Each wall is flat, endless, passes through zero and stands at right angles to its row. A trip goes straight from one point to another. List the walls that it crosses, first one first.
(in the rows, 128 means zero)

Walls:
(1): [102 134]
(2): [99 79]
(3): [119  82]
(4): [135 109]
Trips:
[113 166] to [175 135] => 1, 4
[100 188] to [ 97 108] => 2, 3, 4
[105 152] to [173 112] => 1, 4, 3

Walls:
(1): [131 148 112 119 169  93 155 162 125 147 118]
(2): [141 107 142 168 158 148 115 117 168 109 181]
(3): [ 19 166 163 115  84 120  87 134 156 150 154]
(4): [ 94 159  79 156 135 150  89 161 106 118  77]
Trips:
[ 90 172 187 122  60  95 121 102  94 117 140] to [ 59  63 173 118 187  77 156 152 115  92 133] => 1, 2
[130 110 175  84 138 124 115 161  95 190 129] to [119 101 156 137  98 152 144 137 112 116 184] => 1, 2
[151 117 152 113  55  74 126 127 110  99 131] to [126 133 174  99 140 166 149 160 106 107 103] => 3, 1, 4
[ 77 122 140 104  93 148 139 140  84 123 178] to [144 149 156 149 119 119  79 109 110 108 133] => 2, 4
[122 106 123 159 122  90  59 103 160 103 143] to [121 160 178 146 119 119  92 125 141  70 155] => 4
[128 111 155 129 120  94 113 125 183 138 150] to [134 101  87 172  76 109  71 108 166 176 105] => 4
[105 110 140 143 161 143  83 152 131 132 140] to [145 161  92 107 108 100 130 168 100 164 164] => 1, 2

Walls:
(1): [153  89 151 116 115 151  91 118 196  76 108 160  96 121 199 116  99 117
 161 180 143 166  71 144 105 139 123 125 141 135 117  59  93 140 120  67
 127 196 185 127 152 160 120 134  96 122 100 105]
(2): [138 184  89 101 138 122 151 170 137 113 117 180 156 136 107 153 120 130
 139 147 146 131 150 121  77 136  91 133 131 107 104 110 178 118 130 155
 152 133 141 122 102 105  70 126 127 101 140 118]
(3): [150  95 158 136  72 117  93  81 108 111 173 145  97  95 156 138 163 116
  65 124 116 142 173 136 129 158 121 161 120 127 163  78  99 150 133 132
 138 131 200 130  90  80  96 155 142 118 168  94]
(4): [115 122 127 183 110 139  84 135  87 123  96 103 129 102 199 141  89 119
 115 151 124 147 141 117  65  85  94 131 174 107  90 138  92 195 156  96
 109 129 190 119 157 123 170 154 104 181 148 156]
(5): [133 102 118  99 134  76 192 120 121 117 139 144 126 117  92 173 148 149
 172  93  89 113 149 117 136 145 155 101  94 113 174 122 181 127 175 145
  95 134 155  98 129  89  82 155 160 163 108 163]
(6): [162 103 155 104  78  99 101 141 146  97 128 133 133 130 108 139 145  72
 148 165 118 101 163  96 143 145 126 142 121 143 158 124 163 134 136 120
  92  92 132 131 127 161  88 126 140  83 141 167]
(7): [ 90 145 176 104 201 135 104 168 142  52 127 115 101  89 111 149 149  78
 147 145 132 164 125 165 129 101 141 145 158 107 140 141  81 152 126 133
 181 127 154 109 109 148 149 152  99 122  90 133]
Trips:
[119  82 199 122 158 131 102 190 137 126 149 142 165 123 118  82 173 137
 156 144  98 131 106 136 119 109 110 155 181 162 157 140 189 132 100 110
 129 129 106 127 102 142 115 117 110 116  61 123] to [175 118 114  91 136 118  70  50 121 127 156  94 176 109 192 145 185 129
 136 152 102 126 110  99  89 205 164 111 117  67 117 124 168  97 105  81
 134  85 125 136 105 132  97 121 133 136  96 178] => 5, 3, 7
[ 93 121 110 150  35 138 104 100 182 170 143 143 109  87 101 159  92 167
 158 139 103 155 116 143 123 158  84 153 139 144 181 167 168 142 159 168
  48 138  99  84  86 154 137 151 179 107 106 148] to [142 123 104 145 140 171  88  34 111 115  92 119 114 142 167 172 117  57
 167 122  88 151 103 125 188 121 172 159 114 138 132 129 102  99 147 133
 196 125 122  99  98 191 165  73 157 124 106 105] => 1, 5, 7, 3, 6
[147 153 122 149 131  73 122 116 114 185  99 181 157 148 140 194 119 108
 157  61 137 147 167 136 101 134 162  98 131 135 128 150 137 120 135 121
 117 113 137 146  98 105 120  67 113 118 106 115] to [ 98 140 121  68 173 107 102 136  88 141 153 109 149 106 101 100 170 117
 137 174 112 162 170  87 176 166 132 196 143 113  82  95 158 120 169 142
 147  79 108 177 130 109  94 180 123  84 150 124] => 6, 3, 7
[121 109 115 122 103 101 128 164 146 103 104 115 124 142 118 117 128 133
 133 123 137 166 107 132 130 166 120 163 159 122 122 138 125 131  65 144
 126 148  91 162 155  97 154 145 122 118  72 125] to [108 111 108 145  80  94 131 110 118 206 214 148 146 170 120 152 144  58
 109  92 136 155 135 127 154 107 114 147 129 112 118 123 117 131  77 113
 112 191 103 143 112 122 149 163 165 116 124  78] => 7, 3, 1

Walls:
(1): [146  80 173 121 112  98 145 114 133 131 126 189 115 121 142 156 161 120
 186 138 143 160 105 120  92 122 151 114 140  66  39 160 164 142 157 152
 189  64 128 175  90 133 123 123 147 140 165 108]
(2): [107 103 130 113 144 133 150 187 124 122 142 131 184  96  98 137  75 149
 138 104 200 108 170 159 118 102 131 145 146 154 147 137 182 156 204 120
 144  92 137 125 136 173 175 102 123 121 114 157]
(3): [108 133 120 148  97 122 133 141 156  79 161 213 109 160 148  95 102  91
 139 154 175 180  92 127 108 146  81  93  76 168  79 126 178 189 148 132
 167 171 124 151 141 110 115 133 107 117 130 108]
(4): [126 152 106 109 153 115 165 168 133 164  73 137 170 143  82 111 164  99
 154 122 102  98 163 127 143 149 125 159 133  79  86 129 189 141  99 167
  96 123 138 171  56  96 165 145  97 130  98 163]
(5): [113 115 162 144 124 146  81 124 111 133 105 134  84 118 174 131  72 164
 155 184 127  76 130 122 110 209 149 155 135 143 122 150 149 173 139 130
 104 126 160  95 147 139 145 164 109 114 142 116]
(6): [169 118  91 134 104 100 137 127 108  85 133 114  74 173 120 168 114 135
 123 168 168 110 152 137 179 115 143 152 119 126  95 139 145 154 109 107
 125 131 100  93 103 149 165 171 120 172  92 105]
Trips:
[ 90 148 119 137 105  99 140 158 127  87 126 114 144 181 146 172  91 101
 157 129 104 162 171  60  79 103 124 130 102 144 112  55 101 151 109 113
 108  76 139 194 153 103 113 103 120  68 132 158] to [127 181 156 149 138 159  99 138 164 116 131  97 145 153 120 108 111 135
 145  65  92 112 125 102 152 121 155  91  84 216 135  89 147 109 128  78
 167 136 148 100 132 135 105 124 126  74 123 107] => 1, 4
[158 122 163 144 126 150 138 161 126 159 129 130 123 165  89 103 171 111
 103 128 110 135 149 189 117  95 123 116 120 122 114 123 140 116 102 112
 194 126 121 105  85 136 122 107  46 126  83  75] to [157 147  95 112 155 166 168 140 155  98  85 127 204 133 148  97 105 131
 123 161 119  96 125 198 142 167 141 146 147 107 159 113 131 131 120 182
 153 158 189 157 133 139 153 115 157 129 133 120] => 2, 1, 3, 6, 5
[119 107 108 121  42 164 119 164 119  54 165  99 116 163 120 122  51 149
 157 132  94  85 154 136 149 173 119 138 152 122 100 133 119  95 125 112
 161 148 142 131  73 103 162 146 144 164 143 165] to [141 185 142 189 120 112 103 106 149 122 124 185 137 185 136 152 175 121
 136  73 151  81 110 133 115 111 169 122 130 127  79 174 144 107 121 137
  82 132 157  76  64 149 127  81 116 148 171 106] => 1, 2, 5
[139 140 151  94 159  93 132 122 169 113 146 144 189  95 109 131  78 106
 100 162 176 180 117  90  72  86  91 107  80 100 136  76 154 131 120  89
 111  86 116 127 151 141 143 149 129 140 144 105] to [127 105  97 135 171 133 142  99 135 130  95 110 143 133  89 122 146 176
 107 106 141 111 139  96 168  94 138  84 135 175 108 121 140 169  87 132
 113 195 232 128 127 167 135  99 139 135 109 149] => 1, 4, 6, 3

Walls:
(1): [ 82 138 109 167 173  36 104 190 147 143 171 172 170 148 132 142 176 120
 148  59 141 124  94 113 106 117 109 159 135  70  79 123  52  97 107 126
 169 151 157 134 115 137 140 156 127  92 175 115]
(2): [149 146  96 164  56 120 145 135 128  88 154 178 106  82 175  80 151 128
 140 132 101 100 137 141 157 111 136  79 138 136 136 205 106 153 166  98
  83 124  63  82 136 120 136  87 177 136 198 141]
(3): [121 107 133 138 160 135 166 101 135 128 137 143 137 113 183 121 185 140
  85 103 170 134 171  72 146 138  91 130  45 178  71 104 136 117  93  94
 152  85  55 107 119 149 164 140  95 170 135 113]
(4): [146  98 123 123 136 118 133 172 131 165 105 117 129 170 129 122 154 142
 166 110 142 124 128 137 108 130  78  93 109  88 111 117 114 115 104  77
 105 151 163 100 120 167  96 115 123 129 143  96]
(5): [143 149 125 128 143 108 116 125 108 121 151 111 143 177  94 161 171 143
 132 160  94  76 125 114 161 142 113 160 146 124 134 129  70 165 118  69
 133 138  98 129 156 112 202 117 120  62 149 143]
(6): [114  78  95 123 151  64 120  84 172 104 131 151 135 130 132 145  91 183
 119 135 120 127 181 158 174 141  84 145 127 160 148 134 152 120 133 114
 156 140 188 163 134 138 121 179 118 131 105 133]
(7): [128 133 143 151  90 142 131 103 123 183 107 133 146 110 105 132 105 147
 103  89 121 127  92 142 105 137 157  83 135 163 116 126 116 161 173 114
 132  90  79 123 122 111 151 103  89 169 139 118]
(8): [106 113 165 141 183 151 177 161 168 118 104 178  93 136 146 116 148 125
 145 183  74 107 157 104 131  87 102 118 115 130 200 155 153 175 122 112
 133  98 107 151 136 152 125 114 155 115 114 133]
(9): [121 141 139  97 104 107 169 141 115 121 151  85 152 113  96  38 143 105
 103 149  90 218 145 116  93 177 171 166 218 113 163  86 156 107 222 130
  79 186 141 128 105  75 147 116 166 126  94  98]
(10): [113 149 102 183 101 143  84 149 138  47 183 179 190 169 109 103 127 129
  79 118 119 173 117 172 115  53 143 125 100 137 150 138 169  94  86 120
 133  93 130 110 203 181 117  72 168 147  89 161]
(11): [126 130  95 129 127  92 154  69 123 134 154  94 173 112 131 121 115 138
 104 150 131 118 122 159 100 141 110 105  96 157 114 106  89 113 119 160
 114 130 181 129 125 139 125 163 144 173 151 146]
(12): [174  81 119  80 110 122 160  67 117 142 200 146  62 103 127 117 137 114
 126 176 132 111  83  81 110 183  94 128 113 195 141 118  57 105 112 113
  80 132  94 171  82 164 122  69 110 157 129 113]
Trips:
[158 124 162 182 166 145 169 122 151 153 129 119  84  80 142 128 138 144
 141 141 124 167 132 133 156 129 163 147 111 177 143 101 103  62  96 147
 146 123 171  73 149 111  92 141 115 134 148 138] to [153 108 135 119 114 122 109 123 119 137 122  94 106 140 104  83 166 146
  89 116 139 102 105 137 103 190 117 142 107 140 120 154 175 168 145 148
 165 134 118 140 134 165 158  84  72 123 108 159] => 8, 7, 6, 11, 5, 9
[125 120 130  65 153 120  39 173 131 173 109 194 165 121 205 151 159 145
 151 148 154 104 144 140 132 103 165 202 135 135 112 124 146 118 132  92
 117 113 180 123  96  98 147 139 118 193 140 114] to [137 119 136 157 150 132 115 167 168 140  95  68  94 143  99 163 167 139
 113 172 176 120 132 137 155 152 102  57 152 108 167  95 132  69 111 126
 143 151 140 145 113 113  62 165 141 118 138 194] => 3, 8, 11, 1
[ 86  93 136 199 106  94 105 117 141 157 160 100 144 123 114 153 143 128
 163  71 157 125 107 142 151 117  90 136 107  90 123 133 174 146 136 148
 163 128  67  64  87 139 125 166 164 116 142 175] to [ 52  87 116 191 165 115 154 126 126 157 154  84 171 146 156 109 166 110
 107 131 138 172 128 119 175 145 106 160 144 128 127 118 154 128 136 121
  76 111 125 107 112 134 161  82 134 136  82 140] => 9, 5, 2, 7, 11, 8

Walls:
(1): [130 189 112 161  99 130 131 113 166 121 117 116 119 137 121  81 110 135
 137 169 140 106  71 116 173 108 101  96 170 108 155 114 185 160 175  73
 112 148 155  89  96 133 106 110 166 179 150 157]
(2): [100  95 136 131 157 112 118 144 165 103 161 168 104 117 116  99  60 121
 109 152 118 107 167 151  94 113 133 139 111 127 176 111  76 158 156 146
 132 187 154 153 120  90  90  99 111  95  54 157]
(3): [127  96 138 142 132 103  84  97 156 136 125 121  61 131 136 131 150 165
 166 150 141 153  94 177 190  76 147 122 127  80 129 128 132  83 163 165
 161 103 114 142 117 118 129  98 125  70 128 152]
(4): [133 152 159  87 133 152 150 168 139 112 132 104 146 143 151 155 124 161
  61 173 118 115 125 117 216 121 120 117 151  88 197 148  97 138 121 137
 112 147 153 159 121 114  99 165 107 188  92 109]
(5): [ 79 164 165 133 146  93 133 121 178 122 137 100  80  95 165  79 129 107
 133 157 126 136 168 142 113 175 148 103 153  82 133 172 127 151 138 134
 133 134 115 164 144 111 127 185 106  84 173 175]
(6): [154 143  43  93 163 150 156 199 145 126 165 127 170 129 127  76 111  87
 177  88  94  95 123 115 146 125 124 166 138 101 158 124 147  83  88  97
  53  85  92 160 124  91 125 156 149  95 126 200]
Trips:
[119 113 145 119 113 132 105  86 156  99 109 150 164 130 108 175 161  99
 121 214 140 116 109 131 150 155 148 135  39  84 126 139 146  90  72 122
  83 101 173  87 142  81 112 125 178 102 125  93] to [179 117 145  77 104  90 153 124 151 105 133 160 150 111 138 127 111 142
 112 173 168  91 131 164  98 161 162 154 154 133 119 149  90 153 120  97
 144 181 105 129 153 178 147 148 114 176 159 110] => 3, 5, 2
[117 121 131 127 111 176 130 100 146 152 152 127  91 131 145  98 125 153
 151 162 147  96 170 112 159 124 128 157 128 147  78 109  92 115 122 166
  41 132 165 110 124 139 133 162 131 151 156 107] to [156 131 122 138  87 103 171  84 129 131 103  99 132  93 142 152  98 167
 166 108 126  98 122 112 105 110 127 126 189 191  82 141 165 114 115 113
 124 151 172 168  60 148 175 110 113 104 156  91] => 5, 4
[ 72 125 129 143 161 131 181 118 182 145 142 158 131 104  83  94 131 186
 108  77 110 103 118 131 124 196  96 167 127 128 137 144 146 123 123  92
  92  91 166 112 148 166 132  87 139  87 137 147] to [120 165  76  85  83 152 110 138 138 139  89 167 148 171  74 109  75 153
 142 131 121 122 125 104  94 148 111 164  99 107 160 143 173 158 110 166
 145  74  89 108  85 170 129 165 154  62 119 133] => 2, 5
[127 100  82 114 104 108 141 148  91 111 154 154 171 124 134 122 117 102
 143 105  67 145 128 126 156  52 205 103 154 150 134 145 215 131  95  79
  63 118 152 142 159 138 106 137 143 158 100 132] to [127 150  93 161  96 155 149 138 116 112 137 126 141 140 185 125 127 149
 110 104 166 150  96 114 165 117 107 117 151 166 179 104 146 164 101 137
 146 108 105 117 160 123 153  87 190 137 167 170] => none

Walls:
(1): [139 116  94 143 107  77 139 134 134 108 149 121  93 138 124 127 145 133
 143 138 133 170 131  96 127 167 120 145 158 159 103 135 167 132  76  77
  63 178  91 145 138  54 123 141  97 142  80  93]
(2): [ 87 162 173 155 134  86 148 106  93 112 113  74 123 117  78 116 112 174
 100 118 195 151 147 104 149 120 120 119 125 128 111 130 166 151 160 195
 139 139 145 126  66  98  89 123 130 134 145 104]
(3): [162  87 108 143 140  59  96 110 116 137  88 121 113 109 134 148 144 155
 123 101 105  85 100 112 173 144  87  87  85  74  81 130 123 143 145 114
  97  78 132 144  95 116 175 113  93 130 165 191]
(4): [140  97 172 143 147 109 122 108 125 119 106  80 124 119 111 103 143 146
 170 123 123  80 139 156 137 158 148 130 123 108  66  74 119 134 148 171
 120  97 110 145 147 166 140 132 112 121 200 127]
(5): [121 141 164  80 137  76  81 159  99 173  52 185 119  89  86 130 138 118
 188 215 115  60 110 116 161 124 148 128 123 159 145 120 159 143 163 159
 140 170 101 131 162 100 146 114 128 121 113 140]
(6): [110  85 155 109  92 151 123 146  84 142 134 143 113 110  79 152 124 157
 122 118 117 102 142 173 184 140 104  98 129 206 112 126 108 118 111 159
 164 149  97  89 123 123 152 111 112  88 159 105]
(7): [127 112 125  95 162 143  90 126 140  91 119  59 143 154 144 134 133 164
 107 104 147 153 130 140 145 137 123 177 145 121 126 117 165 164 154  87
 121 131 106 112 108  47 149 116 126 203 112 128]
Trips:
[120 164 127 136 177  85 114 146 121 135 104 152 127 142 113 123 136 108
  94 162 148 149 127 135  91 172  94 143 149 155  98 141 190 125 193 128
 165  92 133 158 103 117 110 166 133 106 133 183] to [100 135 153 127 121  83 111 147 104 135 114 145 127 142 120 155  89 171
 176 118 141 124 110 146 143 151 138 124 135 143 127 166 115 136 176  59
 127 146 109 110  82  90 143 160 111 160 117 149] => 1, 6
[144 103 143 105 127 156 127 101 165  87 110 147 157 110  65 122 159 181
 115 100  99 164 123 122 155 106 137 130 152  59  75  92 111 103 105 115
 114 115 126  97 170 134 129 129 173  70  53  80] to [186 137 137 142  83 144 158 170 159 149 116 123  75  79 129  94 117 139
 144 109 154 109 123 121 157 133 155 161 136 172 128 126  88 122 104  66
 148 131 203  84 145 103 128 181 115 107 156 185] => 7, 4, 3
[114  59 118 153 163 127 101  96 100 108 142 177 132 100 122 118 131 150
 139 138 113 118 114 118 133  44 113 147 173 142 172 105 199 111 157 161
  99  94 129  93 111  69  76 149  83 153  72 120] to [120 156 136 161  87 113 104 158 134 127 156 150 118 148 123 167 119 162
 159 147 139 109 138 193 100 211  98 101 131 139  97 104 160 111 148 104
 149 178 159  55  64 111  99 128 107  79  32 123] => 6, 7
[113 157 124 117 108 117 156 202 137 111  69 121 130 143 144 105  85 140
 137 181 133 104 152 113 189  55 143  81 169 153 108  97  85 136 109 124
  91 211 139 127 166 104 106 144  92 147 103 121] to [141 140  94 129 149 117 170 152 106 112 108 162 135 106 139 161 141 136
 124  78 129  75 128 143  87 131 169 135 103 184 137  73 146 121 116 114
 126  86 118 155 153 149 111 118 151 101 196 133] => 2, 4, 1, 3
[142 177  23 136 108 166 132  74 138 111 122 145 155 134  88 141 204 166
  83 138 163 156  76 128 138 147 121 115  97 109 101  77 114  70  99 119
 147 105 181  99 125 141  68 132  93  99 102 222] to [121 112  96  85  87 129  91 128  87  75 130 139 178 137  61 201 111 162
 114 204  90  81 109 145  31 172  99  62 110 124 124 132 136 104 177 150
 174  67 121  98 150 172 153 150 104 130  78 118] => 6, 5, 4
